Each row of a before or after table is a point. One or more steps were done to the points. Then noise was added and the rows were shuffled. The steps act on how far a point lies along the listed directions, d1 being the first. Name the steps. A step turns or swaps two directions, mirrors them in a line or flattens them onto one, adds a multiple of one to another, or multiplies one. Angles are multiples of 10 degrees, from the lower direction toward the higher: turns from -170 to 170, lines from 10 to 170 but not 90. Use the fewest steps. Two steps may share a direction if one is a turn and the other turns, adds or multiplies; they go together, in the order done. Otherwise the lowest direction goes first.
In the rows, 128 means zero.

Directions:
(1): [180 108]
(2): [108  76]
Before (10 x 2):
[[124 150]
 [139  82]
 [ 93 156]
 [ 87 173]
 [ 98 128]
 [219 199]
 [133  73]
 [149  69]
 [ 97 133]
 [136 118]]
After (10 x 2):
[[ 73 119]
 [127 161]
 [150 135]
 [120 117]
 [ 88 110]
 [ 71  96]
 [213  49]
 [124 158]
 [164 176]
 [152 168]]
Steps: turn d1 and d2 by 80 degrees

Directions:
(1): [131 182 144 138  79 188]
(2): [121  86  59 158 117 170]
(3): [221 128 111 122 113 116]
(4): [124 196  78 144 168 111]
Before (13 x 6):
[[107 181 127 125 154  79]
 [ 85  15  63 138 119 163]
 [120 171 100 121 161 112]
 [146  46  71 136 148 136]
 [122 205 123 121 121 136]
 [147  92 196 118  89 109]
 [ 96 123 136 140 114 157]
 [218  75  12 179  99 132]
 [135  74 218 108  92 147]
 [152 157 113 120 161  85]
 [123 161 115 104 169 103]
 [ 85 132  81 153 180 112]
 [ 94 120 159 128 182 103]]
After (13 x 6):
[[102 186 213 105  51 197]
 [120 168  98 117 161 111]
 [137  52 162 126 109 103]
 [ 97 132 170 123 179 107]
 [232 215 137 146  49 161]
 [160 188 191 112  92 162]
 [ 97 116 125 137 119 154]
 [ 91 202 142 141 151 125]
 [129  16 174 119 117 139]
 [109 131  59 140 146 120]
 [103 148  95 131 166  72]
 [122 156 115 106 175 102]
 [146 156 112 120 159  85]]
Steps: swap d1 and d2

Directions:
(1): [155  85  97 109  75 171 148  77  84  74  80 128]
(2): [132 205  76 117 146 128 102  94 139 152  68  70]
Before (10 x 12):
[[122 111 149 132 127 116 131 146 128 121 147 144]
 [138  80 150 123 110 138 146 132 110 107 152 158]
 [136 130 109 128 117 134 129 114 134 121 109 111]
 [135 125 117 124 132 132 127 129 118 132 117 121]
 [128 127 124 129 121 127 130 121 120 127 120 137]
 [125 125 128 131 130 129 131 132 130 129 135 131]
 [129 114 127 130 116 133 125 130 120 119 119 125]
 [126 106 131 124 114 136 141 126 125 114 130 140]
 [119 126 132 124 132 124 125 132 127 136 131 126]
 [126  77 153 132 106 141 148 138 106  99 151 161]]
After (10 x 12):
[[129 125 123 129 119 129 132 119 119 125 118 138]
 [132 105 131 131 113 135 127 129 118 116 121 128]
 [125 119 133 132 129 128 131 136 129 128 141 137]
 [123   6 196 141  87 145 171 165  94  75 199 211]
 [138 133 110 122 133 134 125 125 118 134 109 114]
 [126  83 143 127 105 138 149 131 120 105 145 156]
 [137 147  93 122 119 137 124 101 135 124  90  95]
 [139  18 187 130  93 142 169 155 100  84 197 204]
 [118 125 134 125 132 123 126 133 128 137 133 127]
 [119  80 173 138 119 116 141 163 124 112 175 169]]
Steps: multiply d1 by 1.3; multiply d2 by 2.5

Directions:
(1): [ 86 100  87  60  84 120  98 152 160 178 217 147 160  79 155  91  91 134
  69 166 129 116 138 159]
(2): [201 144 168 159 172 118  66 149 165 114 160 118 136 116 130 217 124 196
  87 148 149 131 143 195]
(3): [146 139  83  56 175 138  56 160 115  73 138  52 102 143 179 102 151  93
 172 114 167  96  94 145]
(4): [158  84 142  87 142  64  99 104 174 137  97  88 157  74  30 144 128  83
  96 108 134 112  87  73]
(5): [215  81 121  61 140 136 163  53 175 118 140 177 145 161 145  95 198 154
 152 149  90 133 136 144]
(6): [113 127 205 146 154 138 107  49  90 214 112  83 120 114 191 114 165  95
  92 163 127  82 110 144]
Before (10 x 24):
[[115 102 162 157 122 120 195  75  81 176  66 103 147 112 111  86 161  70
  154  97 114 116 110  63]
 [218 119  96  91 142  99  78 168 187  68 164 109 153 110  94 179 100 159
  115 122 136 132 137 174]
 [225 112 107  75 175 119 159  58 167  69 111 129 129 175 106 103 212 132
  206 157  92 143 107 107]
 [110 130  73 146  60 110 196 176 167 118 131 187 143 117  45 153 114 151
   99 111  93 155 162 114]
 [156 162 127 190 124 114 163 138 136  99  51 135 130 121  26 171 103 135
  162  90 119 146 157  90]
 [145 139 101 146 140 123 125 148  99  75  60 108 107 157  67 118 143  99
  174  79 137 125 105 100]
 [172 100 164 108 123 150 167  53 126 158 131 161 129 147 179  87 182 147
  148 150 100 106 127 133]
 [108 113 201 166  84  87 134 117 118 200 189 172 200  71 127 128  84 174
   45 155 137 127 122 132]
 [121 101 108  88  86 181 177  50 101 187 153 217 134 154 226  54 183 137
  133 173  76 130 174 186]
 [ 80 157 195 176 102 167 204  42  90 178 118 183 145 178 168 104 124 120
  114 145  80 135 148 117]]
After (10 x 24):
[[154 107  70 124  87 125 178 190 158 106 184 193 175 114 106 127 101 187
  139 111 120 171 171 142]
 [ 72 125  98 122  77 105 117 198 125 129 152 123 136  80  88 117  61 119
  115 105 149 121 116  89]
 [ 85 131  84 134 105  71  75 212 123  99  87  95 140  58   6 175  58  76
  103  69 160 139 115  84]
 [118 127 200 210  97  97 212  94  75 129  74 171 162 137  75 114 122 133
  147  90 121 149 106  49]
 [163 144 188 199 128 113 142 101 151 177 109 130 133 108  97 210 160 160
   53 147 104 115 149 165]
 [171 123 146 117 111 138 139  70 169 199 158 173 163 100 144 123 137 177
   88 183  96 115 182 184]
 [118 117 116  95  93  83 152 131 187 101 138 168 189 112  12 146  63 112
   91  97 107 157 121  68]
 [175 116 101  93 127 145  89 131 146 133 180 160 138 140 162 110 151 174
  105 159 124 112 144 206]
 [105 160 177 165 136 157 116  85  59 180 116  70 107 134 219 112 132  93
  118 151 124  86 128 169]
 [ 46 167  87 120 109 124  71 197 123 161 227  95 134  82 169 117  68 137
   87 198 147 120 128 165]]
Steps: turn d1 and d5 by -150 degrees; turn d2 and d6 by 130 degrees; mirror d3 and d4 in the line at 170 degrees

Directions:
(1): [117 186 127 120 141 162 173  78  80 123 195  59  69 126 161 115 115 161
 133 176 100  32 111 143  74 105 105 141  96 111 198 110 124 148 156 148
 120  91  82  89 109 142 135 166 124 126  46 117  74 142 134 151 136  69
 117  74 123 113 143 121 120 170 101 105]
(2): [135 136  98 102 172 126 160 132 177 103 133 150  26 118 136 101  96 129
 114 120 153 152  52  92 140 146 109  67 159 131 119 129 100 161 118 121
 123 186  69 129 141 213 122 117 139 190  83 101  90 114 123 183 177 162
 128 199  90 150 126 138 126 114 150 207]
(3): [157 249 145 205 141 150 126 126 138 168 101 150 167 151  65 156 112 115
 175 142  95 137 140 150 123 117 122  84 197 101 139 110 159 130 103 130
 129 163 126 128 148 162  94 222 110 104  92  98 182 180 142 140 107 176
 142 131  82 130 138 147 193 174 124 132]
(4): [102  84  82  95 151 154 134 121 145 182 118 105 122 108 132 141 104 145
 147 138  99 185 169 175 136  79 131 132 163 114 184 163 109  92 124 176
 163 150  86 100  70 117  55 109 136 123 119 132 125 162 144 107 191 194
 121  71  53 152 118  87 108  31 109  89]
(5): [108 126 167  94 162  79  72 143 170 122 134 125 104 194 190  89 108  51
 144 112 138 165 174 135 131 194 135 135 111 132 107 105 203 142 187 164
 130 173 109  94 110 104  92 161 159 152 131 132 124 200  97 108 142  53
  83  97 106 155 164 178 157 139  92 145]
Before (14 x 64):
[[138 123 133 135 127 124 155 129 125 116 125 131 110 112 133 125 122 149
  115 121 138 112  82 100 127 128 116 128 120 136 124 131 110 129 114 110
  110 114 116 135 137 157 147 120 125 135 117 133 113 101 136 142 128 137
  133 155 141 123 113 118 119 128 151 150]
 [148 183 119 157 131 150 159 122 119 143 119 134 119 118  93 144 123 153
  142 140 128 122 106 118 133 101 119  91 161 116 147 133 116 133 108 126
  129 142 132 137 139 167 128 150 118 114  98 107 137 126 132 161 127 177
  142 162 111 129 116 136 143 141 136 135]
 [130 135 153 110 134  97 107 129 138 108 153 117 104 160 187  95 124  92
  133 120 148 106 151 116 122 175 131 141  97 124 107  99 189 154 161 129
  114 144 129 111 140 123 136 148 144 149 124 131 111 149 103 120 115  48
  100 121 141 126 160 165 137 151 108 137]
 [122 119 118 133 125 143 140 116 108 132 134 105 138 113 114 134 140 150
  127 136 122 110 129 126 123 114 114 142 125 113 150 141 121 116 123 125
  132 111 129 136 116 133 134 109 129 113 129 136 125 118 132 133 137 140
  134 116 135 128 116 112 106 113 129 105]
 [144 141  95  90 170 134 170 138 158  90 153 140  10 111 139  90 102 132
  100 128 151 131  33  76 123 143 109  82 141 137 119 122  93 161 122 112
  119 169  68 124 134 218 149 112 132 194  73 105  79  96 127 189 172 138
  133 204  99 142 135 139 126 136 160 209]
 [136 152 127 148 129 145 124 131 123 146 108 130 145 126  94 144 131 135
  143 138 114 142 127 135 134 112 131 112 150 121 140 127 126 107 112 119
  132 145 136 123 125 138 105 159 128 121 123 114 150 129 130 136 122 159
  125 115 117 123 124 129 150 133 140 123]
 [138 124 141 142 115 129 140 122 125 107 123 139 140 116 116 132 143 143
  114 124 137 122 120 107 126 126 119 124 111 133 111 123 125 128 129 113
  119 116 145 141 145 123 162 120 116 119 135 134 141 104 121 128 118 131
  136 131 149 118 125 123 122 145 143 128]
 [117 113 112 126 115 146 148 123 127 123 128 127 109 100 130 132 124 158
  120 141 128 133 110 129 123 106 115 124 124 129 128 135 109 129 116 115
  137 116 126 136 124 131 143 110 115 141 130 124 121 100 131 139 142 152
  135 131 135 120 121 107 109 105 131 128]
 [124 134 119 118 132 139 138 110 107 119 149 103 109 124 134 125 127 143
  121 144 130 108 127 132 110 113 127 139 109 135 148 117 119 141 137 133
  125 123 108 117 125 128 131 124 133 127 114 131 106 126 118 126 126 115
  124 121 127 125 131 129 101 149 123 124]
 [132 134 111 133 120 140 147 123 132 129 118 123 136 111 118 135 128 142
  130 135 121 121 114 121 122 122 126 123 147 119 134 129 119 118 116 125
  132 134 120 125 127 140 111 127 126 128 115 128 131 120 136 133 139 161
  132 127 132 124 120 110 122 127 133 117]
 [120 104 129 101 128 117 129 130 141 130 132 122 117 142 158 121 117 116
  124 127 131 137 146 127 128 152 138 132 114 127 136 119 130 125 149 141
  133 128 118 120 110 110 115 116 141 135 144 131 123 140 118 125 140 120
  102 123 125 126 139 130 116 125 133 127]
 [130 130 107 126 117 133 150 129 122 132 137 125 124 113 108 138 111 160
  132 135 122 116 111 131 118 104 120 125 124 134 145 138 108 125 109 122
  133 117 123 134 129 128 128 111 128 146 126 120 124 107 145 139 136 151
  141 130 125 125 122 107 114 123 135 119]
 [131 107 116 134 113 138 142 118 113 129 131 119 139 104 123 139 122 152
  117 141 118 111 131 138 122 109 129 141 116 130 142 135 114 115 112 134
  129 112 131 131 131 132 141 110 120 105 118 135 127 116 135 122 128 150
  136 119 138 116 115 109 103 110 134 114]
 [133 126 117 142 125 140 136 113 111 135 128 131 152 118 108 147 128 143
  144 144 126 138 129 147 126 112 129 128 138 132 144 129 107 122 111 121
  124 117 132 138 124 141 127 135 126 108 122 124 139 126 139 125 127 164
  149 131 125 126 117 114 139 128 143  98]]
After (14 x 64):
[[122 146 123 122 139 133 129 110 114 121 149 105 109 135 138 124 123 131
  128 143 128 113 135 135 111 121 128 136 114 134 145 112 133 145 141 140
  123 131 106 113 125 127 122 137 134 127 108 128 112 141 115 123 124 109
  121 115 118 130 137 136 112 156 118 128]
 [130 152 132 136 131 130 133 127 140 144 120 129 133 148 127 134 112 117
  142 135 118 138 149 132 125 142 136 114 144 116 140 117 136 125 133 137
  133 138 119 125 118 123 106 150 131 124 129 117 144 153 123 132 130 145
  111 127 108 125 141 133 142 142 132 127]
 [128 111 147 120 140 103 137 134 139 110 130 127 100 134 162 109 116 122
  115 113 143 124 100 100 128 154 117 133 108 140 113 126 134 133 139 122
  111 128 109 120 130 147 138 125 136 147 122 138 109 124 126 134 136 106
  115 143 135 132 123 134 125 126 137 156]
 [117 103 116  97 126 110 131 136 134 122 145 122 106 129 142 117 109 136
  125 125 131 125 123 129 118 129 124 138 105 141 135 136 128 130 136 133
  133 125 119 121 118 112 123 100 140 162 135 129 112 120 130 131 145 114
  123 119 127 134 131 120 111 116 124 125]
 [122 102 112 108 120 129 139 124 136 118 127 115 123 114 143 120 131 133
  121 128 131 125 115 116 123 133 128 135 127 126 129 128 122 120 130 129
  131 133 120 120 118 128 114 106 135 137 124 138 116 118 127 127 148 137
  122 123 142 127 123 111 107 114 130 117]
 [130 112 150 127 122 113 125 127 135 103 130 137 131 133 137 118 138 125
  113 119 143 128 129 105 126 145 121 132  99 136 106 118 143 129 147 123
  119 124 141 131 141 114 157 121 127 129 141 133 133 116 113 122 122 110
  122 120 146 124 135 136 121 143 131 133]
 [128  97 105 103 122 136 161 124 109 115 138 118  88  98 137 124 134 163
  109 129 149 115  99 102 135 109 123 125 113 135 142 145  93 133 126 125
  128 115 134 138 126 141 153  79 132 130 123 128  98  88 121 156 145 145
  133 161 144 126 110 121  94 106 139 130]
 [120  79 118 108 127 123 130 115 113 115 137 124 134 118 143 131 132 135
  130 136 139 139 130 138 128 128 132 145 111 144 140 131 107 125 130 125
  123 110 130 134 114 124 134 104 139 122 136 137 117 116 130 118 138 135
  136 123 138 129 120 115 117 112 138 100]
 [114 104 130 113 135 125 122 122 120 127 138 101 127 132 140 118 135 125
  127 127 130 123 142 126 125 137 116 148 111 116 142 134 143 121 145 136
  132 122 122 125 105 121 126 111 141 124 136 141 116 138 122 124 143 110
  117 105 132 137 127 125 108 111 117 112]
 [143 149 104  88 177 126 158 140 168  93 154 140   8 126 150  86  97 117
  107 124 151 139  46  79 123 156 109  81 141 137 116 115 109 162 134 120
  120 181  63 117 130 215 139 126 137 196  72 103  79 116 122 186 174 127
  124 200  89 147 143 149 136 142 153 213]
 [128  97 114 119 118 143 134 130 110 130 119 121 132 105 113 139 143 153
  119 134 127 134 113 123 137 106 134 130 121 132 141 139  98 102 113 110
  133 123 140 131 121 126 127 112 134 128 142 127 126  92 127 135 129 149
  125 118 142 118 115 111 114 109 149 118]
 [160 219 144 181 127 138 136 118 127 138 130 132 146 140 112 137 122 127
  157 138 119  93 135 127 117 131 123 110 153 104 126  98 171 150 113 108
  114 143 137 128 162 161 133 194 114 121  97 109 149 147 132 141  93 122
  134 138 121 112 150 151 168 177 122 131]
 [105 101 127 104 129 121 124 131 143 117 133 124  95 127 164 112 119 123
  125 135 135 148 130 130 126 136 117 131 111 130 118 128 141 135 145 130
  138 132 117 121 112 118 130 117 132 154 133 128 114 124 116 127 149 114
  114 118 129 130 135 129 114 107 115 136]
 [118  89 130 107 125 115 120 125 128 121 138 114 124 126 156 119 115 121
  118 136 126 125 149 139 123 137 131 148 100 134 134 128 141 122 138 149
  127 124 123 119 123 118 132 111 136 119 125 141 119 136 120 113 136 113
  114 106 136 125 130 125 106 106 119 122]]
Steps: turn d3 and d5 by -100 degrees

Directions:
(1): [ 64 172 123 131  92 133 114 118 198  96  85 138 165 147  86 105  94 110
  79  38 128 197 139 226 157 154  71 136 139  91 115 109  91 172 105  90
 153 133 135  92 130 122  97 132 163 113  75 129 129 190  75  96 132 117
 101 197 126 100 164 106 194  37 153 195]
(2): [143  57 155 234  99 169 110 114 120 137 109 113 140  95  54 138 170 113
 159 116  87 144 143 150 137  88 130 153 156 139 169  95 126 141 153 114
  55 185  22 129  93 185  99 106 140 220 126 136 107 165 163 178  96 150
 139 130  73 174 205 137 168  97 113  72]
Before (8 x 64):
[[106 139 128 133 121 134 119 125 152 113 119 136 133 136 109 124 125 126
  109  89 121 150 128 153 132 131 101 135 135 121 127 121 109 147 125 119
  138 131 132 121 126 124 116 130 144 134 111 139 131 149 111 133 130 129
  121 153 117 120 144 117 146  95 135 143]
 [108 152 111 115 123 114 137 124 152 119 119 135 127 139 134 115 109 134
  125 106 135 138 130 147 117 149 104 121 111 126 115 132 114 140 115 113
  159 121 156 119 144 112 120 148 139 105 111 132 130 125 110 115 131 120
  108 146 139 114 126 115 145 119 140 167]
 [149 108 132 138 137 141 131 126 119 132 136 113 123 115 137 132 142 132
  135 153 126 107 121 102 124 117 158 132 126 144 133 139 140 109 139 134
  111 132 118 142 126 135 141 131 118 141 148 120 136 115 148 152 130 134
  145 106 126 137 121 142 109 157 127  99]
 [138 142 132 106 148 120 136 138 117 139 128 127 127 136 148 130 121 137
  137 131 139 113 121 112 119 146 134 127 123 125 110 139 146 121 123 140
  140 114 146 131 142 115 144 134 115 101 134 136 134 116 131 122 127 122
  134 117 143 124 111 130 105 135 126 140]
 [137 139 122 101 149 116 145 124 120 128 140 132 121 136 151 130 119 138
  118 150 141 108 121  99 104 137 136 118 108 131 106 147 136 106 119 145
  146 114 158 128 136 107 148 137 114 100 141 125 137 107 131 118 139 130
  131 120 139 124 103 131 108 159 127 129]
 [148 119 135 116 145 119 133 139 103 142 150 128 103 121 158 139 137 151
  138 165 128  94 123  82 107 117 160 122 124 143 126 129 148 109 136 146
  131 113 148 147 139 123 147 138 118 107 160 125 122 103 141 128 128 130
  146 100 136 131 103 143  86 173 122 101]
 [143 159 112  68 143 102 139 133 114 128 141 133 117 144 171 117 105 136
  124 164 146 109 115  97 114 144 132 113 108 131 114 138 137 118 132 150
  165 104 187 135 156 107 149 138 114  87 124 119 134 104 116 105 138 120
  134 118 153 101  89 129 103 162 131 155]
 [ 96 167 118  63 122 116 136 133 141 124 132 138 128 151 155 121  96 121
   97 116 144 138 125 130 134 162 115 129 123 102  92 135 106 138 109 120
  173  95 192 119 156  95 136 142 135  78 114 119 139 129  89  96 148 111
  120 138 150  98 107 122 127 115 136 182]]
After (8 x 64):
[[114 162 104  91 137 103 142 127 142 122 130 135 117 143 158 115 103 141
  125 123 142 123 123 126 111 155 113 115 102 128 107 144 119 131 111 120
  169 108 180 125 153 102 131 153 132  85 120 131 135 107 107 108 136 115
  109 134 152 107 103 117 127 140 138 167]
 [131 162 126  79 149 112 141 142 124 135 129 130 129 148 164 128 112 138
  131 125 148 116 119 113 119 157 129 120 120 121 101 146 141 122 115 142
  159 101 171 130 151 101 148 140 114  81 128 139 139 111 118 108 136 116
  130 120 153 113  94 126 100 137 133 160]
 [122 127 130 137 127 135 120 129 134 121 128 135 126 130 112 130 134 126
  118 104 120 137 127 135 126 124 111 136 135 126 133 120 115 137 129 126
  131 131 125 128 122 130 121 130 136 143 123 139 132 140 124 141 129 130
  127 137 114 127 144 122 135 110 130 127]
 [140 111 134 146 128 145 127 123 129 128 124 114 132 116 121 128 138 126
  129 134 123 122 125 121 129 116 146 135 130 138 132 132 131 118 136 127
  111 138 111 135 123 140 132 128 124 149 137 122 132 129 143 151 126 135
  141 119 123 136 134 139 123 139 129 106]
 [126 165 112  71 149 104 148 129 131 121 138 139 121 146 169 123 103 143
  103 143 153 112 117 103 105 151 129 111 103 122  91 155 132 105 106 146
  171 100 192 125 146  88 154 144 113  69 134 124 146 103 113  98 148 122
  125 126 153 105  81 125 102 158 134 154]
 [129 201  97  17 156  82 148 139 127 121 145 143 115 162 205 112  81 142
  105 159 166 109 108  94 113 165 125 103  93 120  90 151 136 118 118 152
  204  76 242 130 175  74 163 151 110  40 120 117 145  91  92  74 152 106
  126 126 179  74  54 122  87 168 142 192]
 [129 141 129  99 138 114 131 138 122 133 143 133 112 130 158 133 118 151
  120 143 135 110 123 102 111 130 147 120 121 129 115 127 141 121 128 138
  149 105 167 138 144 113 142 142 126  87 145 123 126 113 120 110 135 124
  135 118 144 116  99 138  99 154 132 127]
 [101 199 105   7 143  94 147 141 135 124 149 142 115 167 200 119  80 132
   92 137 165 118 115 102 126 177 123 113 107 103  73 155 115 125  99 133
  208  64 249 121 176  67 158 153 123  31 123 114 148 100  79  76 164 101
  116 125 179  78  62 121  96 145 139 201]]
Steps: multiply d1 by 0.4; multiply d2 by 2
